Each row is a point. Examples show where two turns around zero, p and q, send a point. Write where each new point lands after one turn and then the other. Backwards means that the second turn is done in reverse. Each puzzle has new turns, and all numbers are rounded.

Turn p:
[ 0.32 -0.22] -> [ 0.26 -0.29]
[ 0.33 -0.01] -> [ 0.32 -0.09]
[ 0.04 -0.27] -> [-0.03 -0.27]
[-0.68  0.53] -> [-0.53  0.68]
[-0.01 -0.03] -> [-0.02 -0.03]
Turn q:
[-0.19  0.28] -> [-0.32  0.11]
[-0.60 -0.44] -> [-0.21 -0.71]
[0.35 0.34] -> [0.07 0.48]
[ 0.37 -0.15] -> [0.39 0.11]
[ 0.07 -0.03] -> [0.07 0.02]
Where do these land?
q, then p: [-0.33 -0.10] -> [-0.26 -0.22]
q, then p: [ 0.64 -0.07] -> [0.62 0.19]
p, then q: [-0.31  0.17] -> [-0.35  0.03]

Turn p:
[0.36 0.21] -> [0.39 0.14]
[-0.16  0.58] -> [-0.05  0.60]
[-0.49 -0.46] -> [-0.57 -0.36]
[ 0.16 -0.08] -> [ 0.14 -0.11]
[ 0.13 -0.24] -> [ 0.08 -0.26]
Turn q:
[-0.19 -0.36] -> [-0.36 -0.20]
[0.09 0.63] -> [0.42 0.48]
[ 0.10 -0.27] -> [-0.06 -0.28]
Where do these land?
p, then q: [-0.07  0.31] -> [0.17 0.27]
q, then p backwards: [ 0.40 -0.50] -> [ 0.18 -0.61]
q, then p backwards: [-0.33  0.19] -> [-0.23  0.30]

Turn p:
[-0.30 -0.08  0.21] -> [-0.20 -0.22  0.23]
[ 0.01 -0.35 -0.27] -> [-0.04 -0.22 -0.38]
[-0.04 -0.01  0.37] -> [ 0.09 -0.15  0.33]
[ 0.62 -0.05 -0.60] -> [ 0.38  0.31 -0.71]
[-0.30  0.48  0.28] -> [-0.24  0.26  0.52]
Turn q:
[ 0.10 -0.27 -0.31] -> [ 0.07 -0.25 -0.34]
[-0.24  0.63  0.15] -> [0.01 0.65 0.24]
[0.01 0.02 0.39] -> [-0.10 -0.03  0.38]
[-0.05 -0.76 -0.41] -> [-0.23 -0.60 -0.58]
[ 0.19  0.48 -0.13] -> [0.40 0.35 0.03]
[-0.02 -0.11  0.31] -> [-0.15 -0.13  0.26]
Where do these land?
p, then q: [ 0.19 -0.25  0.25] -> [ 0.12 -0.38  0.06]
p, then q: [ 0.22  0.34 -0.21] -> [0.29 0.35 0.03]
p, then q: [-0.11  0.32 -0.17] -> [-0.04  0.37  0.05]
q, then p: [ 0.20 -0.90  0.34] -> [-0.13 -0.96 -0.18]
q, then p: [-0.10  0.25  0.16] -> [0.01 0.15 0.28]
q, then p backwards: [-0.41  0.25 -0.37] -> [ 0.07  0.27 -0.54]

Turn p:
[ 0.19 -0.01  0.06  0.74] -> [ 0.36  0.12 -0.57  0.34]
[-0.43  0.03 -0.25 -0.56] -> [-0.58 -0.06  0.30 -0.37]
[ 0.06  0.27 -0.44  0.07] -> [ 0.02 -0.13 -0.31 -0.40]
[ 0.29 -0.56  0.24  0.24] -> [ 0.20 -0.26  0.01  0.64]
[ 0.14 -0.49  0.26 -0.56] -> [-0.09 -0.33  0.67  0.27]
[-0.14  0.63  0.08  0.00] -> [ 0.10  0.48 -0.04 -0.43]
[-0.11  0.12  0.04  0.06] -> [-0.03  0.16 -0.05 -0.04]
Turn q:
[ 0.20 -0.08  0.15 -0.59] -> [ 0.20 -0.17  0.54  0.23]
[ 0.03 -0.47  0.54 -0.39] -> [ 0.15 -0.08  0.26  0.76]
[ 0.34 -0.43 -0.10  0.15] -> [-0.02 -0.51 -0.22  0.16]
[-0.18  0.37 -0.61  0.43] -> [-0.33  0.10 -0.30 -0.72]
[-0.16 -0.11 -0.07  0.17] -> [-0.20  0.04 -0.17  0.03]
[-0.37  0.25 -0.25  0.40] -> [-0.30  0.33 -0.31 -0.36]
[ 0.14  0.48  0.35 -0.17] -> [ 0.51  0.29  0.21 -0.10]
Where do these land?
p, then q: [-0.04 -0.58  0.05 -0.41] -> [-0.11  0.22 -0.37  0.55]
p, then q: [ 0.07  0.10 -0.22  0.31] -> [-0.18 -0.26  0.08 -0.23]
q, then p backwards: [ 0.18  0.17 -0.26 -0.25] -> [ 0.15  0.09 -0.08 -0.39]
p, then q backwards: [-0.28  0.04 -0.31 -0.30] -> [-0.15  0.00 -0.49 -0.01]
q, then p: [0.07 0.27 0.74 0.64] -> [ 0.51 -0.39 -0.49 -0.62]

Turn p:
[-0.21 -0.12 -0.38 -0.21] -> [-0.06  0.08 -0.48  0.10]
[ 0.29 -0.79  0.04 -0.01] -> [ 0.49 -0.56 -0.13  0.37]
[ 0.29  0.47  0.06 -0.25] -> [-0.07  0.03  0.07 -0.60]
[-0.20 -0.07  0.58  0.23] -> [-0.24 -0.18  0.52  0.27]
[-0.34  0.31  0.27  0.38] -> [-0.32  0.33  0.44  0.16]
[ 0.16  0.19 -0.57 -0.13] -> [ 0.21  0.31 -0.43 -0.28]
Turn q:
[-0.03 -0.39 -0.50  0.35] -> [-0.31  0.46 -0.45  0.10]
[ 0.39 -0.02 -0.40  0.25] -> [ 0.01  0.54 -0.02  0.28]
[-0.25  0.10  0.69 -0.07] -> [-0.16 -0.65  0.31 -0.12]
[ 0.05  0.58 -0.32 -0.06] -> [ 0.33  0.39  0.30 -0.31]
[-0.29  0.23  0.25 -0.11] -> [ 0.01 -0.28  0.18 -0.32]
[ 0.14 -0.50  0.28 -0.36] -> [ 0.13 -0.46 -0.31  0.38]
Where do these land?
p, then q: [ 0.29  0.20 -0.11 -0.30] -> [ 0.42 -0.06 -0.22  0.01]
q, then p backwards: [-0.37 -0.25 -0.30  0.49] -> [-0.44  0.43 -0.20 -0.34]
q, then p: [-0.44  0.33 -0.05  0.45] -> [-0.67 -0.17 -0.14 -0.11]
q, then p backwards: [ 0.31 -0.24  0.30 -0.77] -> [ 0.38 -0.83 -0.04  0.03]
p, then q: [ 0.20 -0.04  0.16  0.13] -> [ 0.00 -0.17  0.07  0.22]

Turn p:
[ 0.20 -0.15 -0.12 -0.02  0.25 -0.03] -> [-0.02 -0.16 -0.31 -0.11  0.06 -0.03]
[ 0.24  0.15 -0.52  0.09  0.07  0.07] -> [-0.09 -0.04 -0.17 -0.29 -0.11 -0.49]
[ 0.15  0.23  0.44 -0.74 -0.09  0.01] -> [ 0.70 -0.10  0.26  0.05  0.49  0.12]
[-0.34  0.25  0.40 -0.47  0.15 -0.25] -> [ 0.52 -0.14  0.33 -0.09 -0.02  0.48]
[-0.23  0.49  0.28 -0.41 -0.19 -0.24] -> [ 0.48 -0.11  0.61 -0.04 -0.01  0.14]
[ 0.12 -0.41 -0.04  0.49 -0.24 -0.30] -> [-0.53 -0.23 -0.12  0.45 -0.15 -0.06]
[-0.07 -0.54 -0.45  0.47 -0.30  0.32] -> [-0.48  0.42 -0.41  0.38 -0.28 -0.33]
[-0.47  0.12  0.30 -0.27  0.36 -0.06] -> [ 0.33  0.06  0.11 -0.23 -0.12  0.58]
[ 0.41 -0.13 -0.28  0.86 -0.03  0.48] -> [-0.92  0.30 -0.27 -0.11  0.17 -0.43]
Turn q:
[-0.29 -0.07  0.28 -0.12  0.48 -0.24] -> [ 0.16 -0.27 -0.15 -0.50  0.08 -0.31]
[ 0.26 -0.14 -0.10  0.04  0.74  0.27] -> [ 0.39  0.34  0.11 -0.43 -0.46 -0.21]
[-0.37  0.08 -0.13  0.11 -0.07  0.10] -> [-0.11  0.00 -0.01  0.21  0.12 -0.34]
[ 0.18 -0.09 -0.28  0.23  0.60 -0.59] -> [ 0.80 -0.13 -0.40 -0.11 -0.22 -0.06]
[ 0.00 -0.14  0.27  0.21 -0.29 -0.10] -> [-0.01 -0.31  0.26  0.12  0.16  0.17]
[ 0.25  0.66  0.47 -0.10 -0.75  0.09] -> [-0.87 -0.39  0.04  0.29 -0.21  0.52]
[-0.02  0.43  0.18 -0.13 -0.55  0.00] -> [-0.59 -0.22 -0.10  0.27  0.03  0.24]
[ 0.37 -0.52 -0.55 -0.49  0.20  0.40] -> [ 0.24  0.99  0.04 -0.26  0.09  0.21]
[-0.38 -0.21 -0.14  0.25 -0.37  0.08] -> [-0.02 -0.01  0.23  0.41  0.39 -0.20]
Where do these land?
p, then q: [-0.35  0.68  0.48  0.13 -0.36  0.16] -> [-0.54 -0.55  0.26 -0.51 -0.27 -0.01]
p, then q backwards: [ 0.34 -0.58 -0.36  0.23  0.02 -0.40] -> [-0.29  0.75 -0.02  0.10 -0.09 -0.35]
p, then q: [-0.05  0.29 -0.26 -0.39 -0.40 -0.06] -> [ 0.13 -0.38 -0.03 -0.03 -0.12  0.54]
p, then q: [ 0.68 -0.31 -0.30  0.14  0.46 -0.04] -> [ 0.50  0.46 -0.42  0.01  0.43 -0.25]
p, then q: [-0.40  0.09  0.08 -0.10  0.24 -0.23] -> [-0.31  0.23  0.30  0.01  0.03  0.23]
q, then p: [ 0.32 -0.43  0.15 -0.15  0.08 -0.05] -> [ 0.27  0.14 -0.06 -0.15  0.47 -0.02]
p, then q backwards: [-0.53  0.26  0.21  0.14 -0.04  0.61] -> [ 0.38 -0.37 -0.23 -0.35 -0.01  0.58]

Turn p:
[ 0.33  0.82 -0.21  0.41 -0.28 -0.18  0.08 -0.24] -> [-0.05 -0.37  0.33 -0.22 -0.68 -0.35 -0.25 -0.48]
[-0.27  0.40  0.04  0.24  0.28 -0.11 -0.01  0.53] -> [ 0.17  0.48  0.33 -0.20 -0.14  0.12  0.27 -0.38]
[-0.13 -0.35  0.55  0.29 -0.24  0.09 -0.26 -0.12] -> [-0.09 -0.31 -0.10  0.26  0.35  0.55 -0.04 -0.25]
[ 0.13 -0.20 -0.53  0.01 -0.23 -0.07  0.03  0.35] -> [ 0.38  0.14 -0.10  0.32  0.02 -0.49  0.03 -0.03]
[ 0.17 -0.42  1.07 -0.72  0.31  0.08  0.00  0.46] -> [-0.68  0.30  0.15 -0.20  1.18  0.23  0.28  0.19]
[-0.26 -0.35  0.00  0.26  0.40 -0.02  0.44 -0.22] -> [ 0.07 -0.11 -0.38 -0.11 -0.18  0.27  0.58  0.21]
[-0.08  0.55 -0.42  0.21 -0.39  0.34  0.11  0.02] -> [ 0.17 -0.08  0.50  0.31 -0.61 -0.19 -0.13 -0.04]
[ 0.23 -0.26 -0.37 -0.28  0.29  0.10 -0.29 -0.37] -> [ 0.28 -0.11 -0.29 -0.25  0.10 -0.10 -0.35  0.52]
[-0.12 -0.19 -0.13 -0.42 -0.14 -0.23 -0.10 -0.42] -> [-0.24  0.06 -0.46  0.09 -0.06 -0.04 -0.37  0.27]
Turn q:
[ 0.13  0.18 -0.09  0.27  0.22 -0.06 -0.50  0.41] -> [ 0.14 -0.03 -0.19 -0.01  0.29 -0.51 -0.27 -0.37]
[ 0.24 -0.02  0.13 -0.14 -0.31 -0.29  0.34 -0.32] -> [0.06 0.07 0.22 0.21 0.19 0.40 0.36 0.25]
[0.21 0.34 0.27 0.07 0.21 0.04 0.28 0.42] -> [-0.17  0.33  0.20  0.02  0.34 -0.23 -0.38  0.22]
[ 0.16  0.10  0.24 -0.62  0.16 -0.24  0.19  0.19] -> [ 0.16  0.33  0.53  0.11 -0.07 -0.29  0.15  0.30]
[-0.37  0.15  0.32  0.05 -0.07 -0.25  0.14  0.08] -> [-0.49  0.08  0.08  0.00  0.09 -0.16  0.26  0.07]
[-0.12 -0.05  0.14  0.04  0.10  0.25  0.08 -1.59] -> [-0.05 -1.18 -0.13  0.29 -0.34  0.66  0.27  0.72]
[ 0.08 -0.89 -0.74  0.05  0.18 -0.08 -0.04  0.19] -> [ 0.37  0.17 -0.03  0.28 -0.58  0.33 -0.21 -0.83]
[-0.38  0.11 -0.01  0.02 -0.18  0.75  0.34  0.42] -> [-0.35  0.40 -0.22 -0.67 -0.24  0.11 -0.39  0.20]
[ 0.03  0.18 -0.48  0.10 -0.03 -0.23 -0.45  0.24] -> [ 0.30  0.11 -0.46  0.12  0.10 -0.35  0.08 -0.35]
[ 0.00 -0.10  0.22  0.16 -0.28  0.12 -0.39 -0.03] -> [ 0.03 -0.29 -0.02 -0.37  0.21  0.01  0.13 -0.21]
Where do these land?
p, then q: [-0.01 -0.22 -0.47 -0.32 -0.20  0.05 -0.42 -0.31] -> [ 0.38  0.00 -0.28 -0.05  0.26 -0.34 -0.09 -0.52]
q, then p: [-0.18  0.14 -0.08 -0.60 -0.11 -0.06  0.30 -0.74] -> [ 0.04 -0.02  0.38  0.60  0.17 -0.37  0.60 -0.20]
q, then p backwards: [ 0.42  0.20  0.48  0.00 -0.01 -0.30  0.18 -0.21] -> [ 0.17 -0.24  0.26 -0.20 -0.07  0.59  0.00  0.26]
q, then p: [ 0.03 -0.36 -0.10  0.58  0.68 -0.54 -0.26 -0.12] -> [ 0.33 -0.60 -0.65  0.01 -0.16  0.58 -0.04 -0.26]
p, then q: [ 0.31  0.41  0.07  0.06 -0.33 -0.32  0.62  0.28] -> [-0.54 -0.06  0.10  0.38 -0.02  0.24  0.66  0.09]
p, then q backwards: [-0.22  0.05 -0.08 -0.11  0.39 -0.24 -0.81 -0.18] -> [ 0.36 -0.05 -0.33  0.19 -0.21  0.70  0.19  0.35]
q, then p backwards: [ 0.43  0.43 -0.37  0.14 -0.08  0.59 -0.07  0.28] -> [ 0.08 -0.31 -0.36 -0.26  0.33 -0.24 -0.70 -0.14]
p, then q: [-0.27  0.13  0.29  0.58  0.18  0.31  0.35  0.05] -> [-0.23  0.08  0.28 -0.31 -0.05  0.62 -0.17  0.33]
q, then p: [-0.44 -0.02  0.01  0.02 -0.60  0.54 -0.10  0.19] -> [-0.29  0.43  0.06  0.21 -0.15 -0.29 -0.26  0.63]
q, then p: [-0.06 -0.45  0.47 -0.18 -0.25 -0.20  0.36  0.42] -> [-0.71  0.02  0.34 -0.12 -0.12  0.46  0.05  0.07]
q, then p: [ 0.00 -0.30 -0.21 -0.16  0.34  0.16 -0.15  0.34] -> [-0.21 -0.24 -0.10  0.02  0.02 -0.06 -0.52 -0.23]
